Rows are points. A path goes straight from each point to the next, and from the last back to the first. The post is the endless flat space through its rows: a point in 2 columns, a line in 3, a plane in 4, and so on, so that a path can go around it. How many times does the path go around the post? Going back the other way cancels.

Post (1 x 2):
[[-4  3]]
Path, 28 rows:
[[ 36   7]
 [ 36 -41]
 [-41 -11]
 [-63  39]
 [ -6  24]
 [ 24   5]
 [ 11  24]
 [-38  53]
 [-47   4]
 [-19 -19]
 [-44  12]
 [-13  30]
 [ 61   4]
 [ 24 -15]
 [ -9 -14]
 [-56  -1]
 [-16  65]
 [ 47  33]
 [ 41 -32]
 [  2 -28]
 [-71   3]
 [-25  42]
 [ 22  55]
 [ 29 -10]
 [-14 -56]
 [-52 -24]
 [-26  20]
 [ 12  60]]
Times around: 4

Post (7 x 8):
[[-11 -30 -22   9 -45  23  12 -20]
 [-35  26  -9 -18 -31 -27  29 -39]
 [ -2  21  -1   5  11  -1  27 -49]
 [  5   0  -8 -33 -21 -24 -50 -35]
 [ 41 -22  30  47 -30  40  15  40]
 [ 32 -12  44 -39  53  -8  14  34]
 [-11  -3 -21   8  17 -12  41  33]]
Path, 19 rows:
[[ 19 -20  -8 -17  33  16 -15  37]
 [ 38  17 -21  22 -29  13  44  18]
 [ 22 -51 -10 -40 -22  -2  -1  24]
 [-25 -16  20 -39  20 -20  70  17]
 [-38 -35 -26  24  28 -20   1 -20]
 [ -9  18   2   8 -27  -7  46 -44]
 [ 55 -23   0 -18 -46  -5 -22   9]
 [ 10 -41  -7  24 -17 -27   5  95]
 [-47 -31   8  12  -8   0  34 -12]
 [-30  -8  23 -24 -47  -1 -40  55]
 [ 71  -8  21  43 -10  50 -39  38]
 [ 46   9  -6   2 -19   9  32 -21]
 [-19 -23 -19  13 -30 -34  58  57]
 [-13   0 -26  36 -26 -16  18 -29]
 [ -2 -44 -39 -16 -40  -9  13  19]
 [ 52 -24 -13 -25  -2  -1  -3  39]
 [ 15  13  18  33  14  -9  49  25]
 [-20  12  17  51 -19 -34  14 -22]
 [ -6  15  10  59   9  28  -9  19]]
Times around: 2

Post, 13 rows:
[[  0  57 -77  24 -43 -29  -8  26 -57  -8  31  16  41  -2]
 [-30 -13  45 -34 -36  31 -28   0   7   1  26 -45 -53  20]
 [-34  10   7  70 -19 -36   4  -6   3 -34   3  16  85 -53]
 [  3  59 -85 -36  -9  45  -6  62 -20  16   6   4 -46 -11]
 [-27  42  17  16 -17   7  29 -11  -3 -28   0   9  75  11]
 [-11  48 -56 -41 -10  10   0  68 -68  22  21  21  20 -28]
 [-31 -13  62  10  -9 -39 -10  32  10 -45 -14  -4 -10   2]
 [-24  -1  20  -3 -28 -36  -1 -51  17 -23 -17  13  18 -14]
 [-17 -51  65   6   6   6   6   0  16  31  29  -5 -41  53]
 [-61 -13   8  52   3 -28  18 -10 -42 -28 -31 -12  22   4]
 [-32 -65  10 -20 -12 -10  -6  -9  11 -41   4  -8 -10  21]
 [-10  -6  11   6  18 -22  26 -22 -10 -31  28 -18   3 -13]
 [ 49  19 -25 -48  -7 -11 -61  67  10  16 -28 -34   4  -9]]
Path (17 x 14):
[[-63 -26 -72  25 -79 -52 -33   5 -88   0 -77   1  17  23]
 [-43   0  43 -28 -15  -4  19  38  45 -65  38 -11   5 -12]
 [  0 -39  37  12  16  48 -20 -17  32  56  17 -45  55  52]
 [-11  50 -34  32 -44 -23 -36 -59  26  15  50  36 -21 -36]
 [-15   0 -24 -82  -6  -5  -7 -38  57   6 -25 -23 -10 -20]
 [-95  -7   8  -6 -17  11  26  23 -57   9 -24   4 -41   7]
 [ -5  69  66   4  37  65  30  60  22   5 -77 -22  27 -36]
 [  8   0 -21 -16  12 -18 -23  25 -45  50 -33   6   0  -6]
 [-34 -18 -28  25  25  -3   0 -59 -32  18  41  -8  39 -23]
 [-37 -13   8   9   6  26   2 -32  20  15  11 -16  -9  24]
 [ 32  40   7   4 -49 -35 -45 -25  -9   9  72 -17  15   6]
 [-31 -25  50  20  20 -66   4 -19  -7 -24   8   3  28   8]
 [-26 -16   6 -37  45  -9  62 -21 -22 -57  26 -30  53  13]
 [ -7 -17  -1 -18 -51 -58 -26  46 -23   2  -9  27  43  -4]
 [ -8  -9  -6  39 -19  22 -27  39  -8  -9  -4 -20   7  -1]
 [ 26  82 -26  41   4  17 -17  52 -28  33 -15  16  56  44]
 [ -4   1  -9  16 -32   1   8  -4 -31 -13   4  13  12 -28]]
Times around: 1

Post, 17 rows:
[[ 33 -28 -32  46  -4   6  22 -36 -17 -15 -15   4 -14  15  14  -9  11 -50]
 [-26  -8 -18   5  27 -14   8   8  -9  15  25   0 -46  -7 -45 -10  31   0]
 [  6 -22   6  44   8   9  32  -4 -33  31   5   2  18 -17  -4  -6   1  10]
 [-32  28  20   4 -28  14  10 -18  -2  40  -2   8  25  -6   9 -40  -4  36]
 [ 16  -1  23  40 -21  38 -18 -25 -27  -5 -12  30 -15  16  14 -20  -7  -7]
 [ 10   3  26  -8  25   0  10 -45  -7  17  39  19 -19 -15  19 -34  12   9]
 [ 33 -39   0  24  -5 -32 -45   6 -17 -12  -2  16 -19 -22  -3  19 -13   3]
 [ 26 -34 -13 -11   9 -17 -22 -31  10 -21 -18  25  -6 -60 -45  11 -63   8]
 [ -6 -11  -9 -20 -16  -2 -18  -6 -13  13  24   0  32  -7 -13  39  12  33]
 [ -5   7 -17   8   6 -29   3 -14  20  22  24   1  -2  15 -36  11 -20 -40]
 [-17 -10   9  28  15   8   6  -7  50   7  44  -9 -35   3   5   2  -1  -2]
 [ 17 -10 -16  24 -11 -11   9 -19   4 -26  20  31 -12   2 -22 -11  -2 -37]
 [-18  26  68  26 -17  34 -12 -32  12  20 -14  13  31 -20 -20 -16  33  49]
 [-13   3  -8 -27   6  11  32  -7   9  30 -18  24  23  15 -14 -21  11 -21]
 [-25   9  13  72  35 -12  10   8 -27  -7  12 -21 -28  49   6  17  16  -9]
 [ -2   6  10  13  38   0  -5 -15   9  20  16   6  29   7 -15 -37 -18  31]
 [ 27  -2   7  61  32  -3  39   5 -19  11   2  -3 -27  58  -8 -19  -3  17]]
Path (27 x 18):
[[ 14 -25 -27  34  29 -12   9 -35 -19 -20  27  26  10  -6  -1 -46   5   4]
 [-18  -4   4 -11 -22 -23 -31 -34 -13   3 -65  20  16 -18   0 -55 -18 -20]
 [ 26   2  10  33  -4 -44  10 -35  32   4  20 -24 -13  12  30  -4 -25 -30]
 [ -5 -21  23  25  10 -10  27  -3  24  13  -9  11 -24 -95 -57 -12  10  31]
 [ 17  -6 -58  31  11 -14  11 -64  -7  -6  10  10 -11 -14 -22  -8  12   0]
 [ 27 -24  18   8  39 -12  42 -34  31   9  24  53 -25  32  -8 -39 -25   0]
 [  3 -10 -12   4  16  17   3 -38   7   6   6  35 -15  19   4 -13  10 -32]
 [ 33 -40  38  51  -6 -20  22 -32  22   1  11  16 -30 -38 -22 -43   0  30]
 [-14  -1 -16  44   2  16 -21  -3 -64 -48  48   1 -56  58  50   7 -39 -22]
 [ 15  36  49  21 -12  -6   4   9  -4  36 -22  39 -25 -12  15 -52 -10 -13]
 [ -5   7  16   8  25   3 -36   6  45  10  -3  31 -36   9 -17  24  33 -25]
 [-37 -56 -69 -41   8  12 -14 -12  -3  -1   5  40 -10 -43  19 -19   5  13]
 [-38   7  -6  45  24 -26 -45 -49 -15 -28  31 -36   9  35 -22 -16  18  33]
 [ 28   2  19   2   6  33   9   4   4  17   9   3  22  49 -22 -56   3  19]
 [-18  46   2  35  -6  40  34  -7   9  11 -10  -2 -57   9 -51 -13  25  40]
 [ 10 -10 -47  14  -9  -6  34 -15 -41  33  18 -19 -15   4 -51  28  19  35]
 [  0 -14   1  44 -28  -4 -29 -36  35 -16  -6   8  40  15 -63  12  -2  17]
 [ -2 -31  25 -10  50  -3  -4   0  -3  12  10   0 -52  -4  -5 -10 -39  -1]
 [ 14  14  21  35   4  -1 -15 -21 -43  -1 -31 -17  27   3  28   4  24 -26]
 [ -9  24  -4  23 -27   7 -32   9 -37   4 -24  12  19   3  -5  -7  10 -26]
 [-29  20  21  41  12  16  22 -33  37 -29  40  -7   1 -17 -25  13   6   1]
 [ 18 -10 -12   3  45 -13 -23  -9 -78 -19 -11  57 -52 -27  18 -14  17 -58]
 [-11   4  27 -11   3 -12   2  -3  13  -3   1  41  -8 -11 -43  -6  21  36]
 [ -2 -57  22   5  62  18  20 -34   3  -4  13  13   1  12  35 -12  -8  -9]
 [-16 -13 -15 -22  -9  12 -17  11  -7   0   3  -7  22 -12 -27 -23  15  10]
 [ 33  44  13  38  37  31  21   4  10 -10  31  20 -51  64 -26 -31 -13  10]
 [  1 -17   1  35  -3 -19 -24  17   2  -7 -26  35   4 -48 -10   4  -4   7]]
Times around: 5
